Each row of a before or after table is a point. One or more steps were done to the points. Then noise was added and the rows were shuffled. The steps act on columns, c1 being the first. Name the steps. A step turns or swaps two columns, mirrors them in a line or flattens them onto one, adds a multiple of one to another, or multiplies or shifts one. Angles are multiples of 10 degrees, from the lower column toward the higher: turns from -170 to 170, lines from 10 to 170 but not 90. Use the fewest steps. Two steps may share a column if one is a turn and the other turns, adds or multiplies; they go together, in the order done. Otherwise the lowest column goes first.
(in the rows, 128 means zero)

Before (8 x 3)
74  125  112
169  84  140
130  97  173
118  78  159
97  127  92
188  100  89
106  131  79
188  147  71
After (8 x 3)
208  99  181
98  115  173
206  149  173
117  183  105
181  175  126
130  168  90
61  129  144
89  123  166
Steps: multiply c1 by 1.3; turn c2 and c3 by -170 degrees

Before (9 x 6)
105  106  34  127  145  170
110  165  84  157  96  155
134  184  159  97  98  117
114  135  141  105  195  187
115  19  146  140  142  138
102  134  158  129  105  139
169  173  168  127  107  167
158  132  104  211  124  179
145  159  115  197  126  52
After (9 x 6)
194  173  168  130  109  167
177  131  103  44  124  178
105  136  141  151  196  186
87  135  158  127  105  139
137  183  158  160  98  117
155  158  116  59  127  53
90  106  33  128  144  171
107  18  147  115  141  137
100  164  83  99  96  154
Steps: multiply c1 by 1.6; multiply c4 by -1

Before (11 x 8)
141  58  112  124  120  127  157  182
26  136  105  160  111  92  148  186
155  141  115  150  183  100  102  185
137  107  97  93  111  112  54  138
160  130  182  91  124  97  73  119
157  137  116  41  114  122  90  12
143  131  114  154  104  209  76  156
75  112  109  160  124  109  112  97
136  123  103  160  119  96  116  166
141  92  129  119  111  100  77  71
14  98  112  158  170  101  129  182
After (11 x 8)
17  138  106  120  121  86  189  138
125  126  104  157  122  97  161  115
131  131  112  160  121  210  148  68
188  136  118  57  120  125  3  111
143  61  118  128  129  125  188  147
8  101  115  118  142  93  178  119
145  92  130  125  124  103  64  87
144  104  96  92  125  115  117  52
69  111  108  140  127  107  97  113
151  142  119  159  148  96  179  87
168  127  187  100  128  98  104  72
Steps: turn c1 and c4 by 20 degrees; multiply c5 by 0.4; mirror c7 and c8 in the line at 40 degrees

Before (11 x 9)
129  111  195  130  200  177  76  132  134
87  169  106  154  113  57  164  107  148
118  88  148  173  113  158  198  114  162
93  137  111  159  131  145  149  171  102
175  86  154  113  98  69  104  155  150
103  101  102  169  122  130  81  154  192
130  206  198  145  52  108  172  108  95
146  71  237  158  154  127  82  92  97
73  50  135  132  111  112  122  155  180
124  116  187  165  147  134  150  193  141
127  110  93  106  151  171  152  173  168
After (11 x 9)
83  150  99  108  176  178  169  185  159
181  82  246  91  185  127  90  90  84
126  110  188  132  229  183  134  132  82
76  78  109  114  152  126  184  149  79
152  136  195  200  92  110  87  104  179
62  109  121  143  170  149  99  156  157
115  117  106  176  136  54  148  77  160
134  125  153  72  131  68  146  191  105
139  74  139  104  142  151  167  98  202
52  100  126  62  136  112  175  125  130
53  89  190  130  183  128  141  212  148
Steps: multiply c8 by 1.6; turn c1 and c8 by 40 degrees; turn c2 and c4 by 70 degrees; shift c5 by 30; swap c7 and c9
